Each point is reached from the start by the listed moves, each made 0, 1 or 2 times, or once backwards (-1), plus a little noise. Say if it took an odd or an even number of moves. Then give how often each move was made.

Moves:
(1): [33  2 -3  9]
(2): [  2  48 -11 -22]
(3): [ 4 -1 43 -4]
Start: [  1   9  15 -13]
Points:
[-29 -42  78  -3] => odd (-1, -1, 1)
[ 28 -32 -21  21] => odd (1, -1, -1)
[ 65 113 -56 -37] => odd (2, 2, -1)

Moves:
(1): [25  3 -3  3 -7  6 -1  6 -4  2 -4]
(2): [-12  42   1   0  -9  -5  10   5   3 -16   5]
(3): [ 1  8 51  8  2  3 -6 -6 21  2 -7]
(4): [-7  0 -5 40 -2 -4 -2  3  7  3  6]
(5): [11 12 -2  5 35 -4  4  8  2 -2  7]
(6): [ -1   2  -4   3   1  25 -14  -5   0 -12   2]
(7): [ 6 -9  6  5  0 17 35 -1  8 -9  8]
(8): [-5 -4  6 -1  4  6  0 41 -9  9 -8]
Start: [ 18   3  18   2 -11   3  -5  12  -6  -9  -9]
Points:
[ 72 106  70 -14  -9  19  47  -7  27 -56   3] => odd (2, 2, 1, -1, 1, 0, 1, -1)
[  0 -29 121  53   4 -20 -14  -2  44  23 -19] => even (-1, -1, 2, 1, 0, -1, 0, 0)
[ 75  -7 -29 -31 -18  88   8  56 -43 -33 -12] => even (2, 0, -1, -1, 0, 2, 1, 1)

Moves:
(1): [25  0 -1  1 -5 -5 -1  2  2 -7  0 -1  3]
(2): [ 1 21 -1  2  7 -1 -3 -3  1  0 -3 -1 -1]
(3): [ 2  3 29 -4  2 -5  0 -3 -9 -4 -8 -2 -1]
(4): [-7 -8  8 31  2 -5 -7  5  4 -9  4  1 -4]
(5): [ 5 -5  1  1 22 -6  3  0  7  1  1  2 -4]
(6): [ 2  2  3  3  5 18  6 -2 -4  3  5  1 -4]
(7): [ 0  3  0  5 -6 -2 17 -1  8  4 -5 -3 -3]
(8): [ 4  1  2 -1  1 -1  4 37 -5  0  1 -6 12]
(9): [-5 -2  4 -1 -5  9 -5  9 21 -5 -3 -5 -2]
(10): [ 5  0  3  7 -2 -1 -8  3  0 35 -4  5  1]
(11): [ 0  4  9  3 -2 -1  3 -2  5 -2 28 -3  4]
(12): [-2  1  2 -5  1  2  4  7  3 -8  0 33  2]
Start: [ -8  -2   6   5  -8  -9  -6 -11  15  -8  -8   4  -2]
Points:
[  3 -17  -9  27  -6 -23  33   2  35  62  17  80   1] => odd (0, -1, -1, 0, 1, 0, 2, 0, -1, 2, 1, 2)
[ 50  -4  53 106   0 -10  22  35  48  41  52  -1   0] => even (2, 0, 0, 2, 1, 2, 2, 1, 0, 2, 2, 0)
[ -6 -39  10  64 -55 -13 -38 121  67  15  -5  60  33] => odd (1, -1, -1, 2, -1, -1, 0, 2, 2, 2, 0, 2)
[ 63   4  -7  -1 -10 -25  13  -6  30  66 -55  10  -4] => odd (2, 0, 0, -1, 1, 0, 2, 0, 0, 2, -1, 0)
[ 17  10   1  49  22 -29 -29 -43  28   6  61  53  -2] => even (1, 1, -1, 1, 1, 0, -1, -1, -1, 1, 2, 1)
[ 53  17  56 -51  38 -41 -13  32  27 -73 -26  23  17] => even (2, 1, 2, -1, 2, -1, -1, 1, 1, -1, 0, 1)
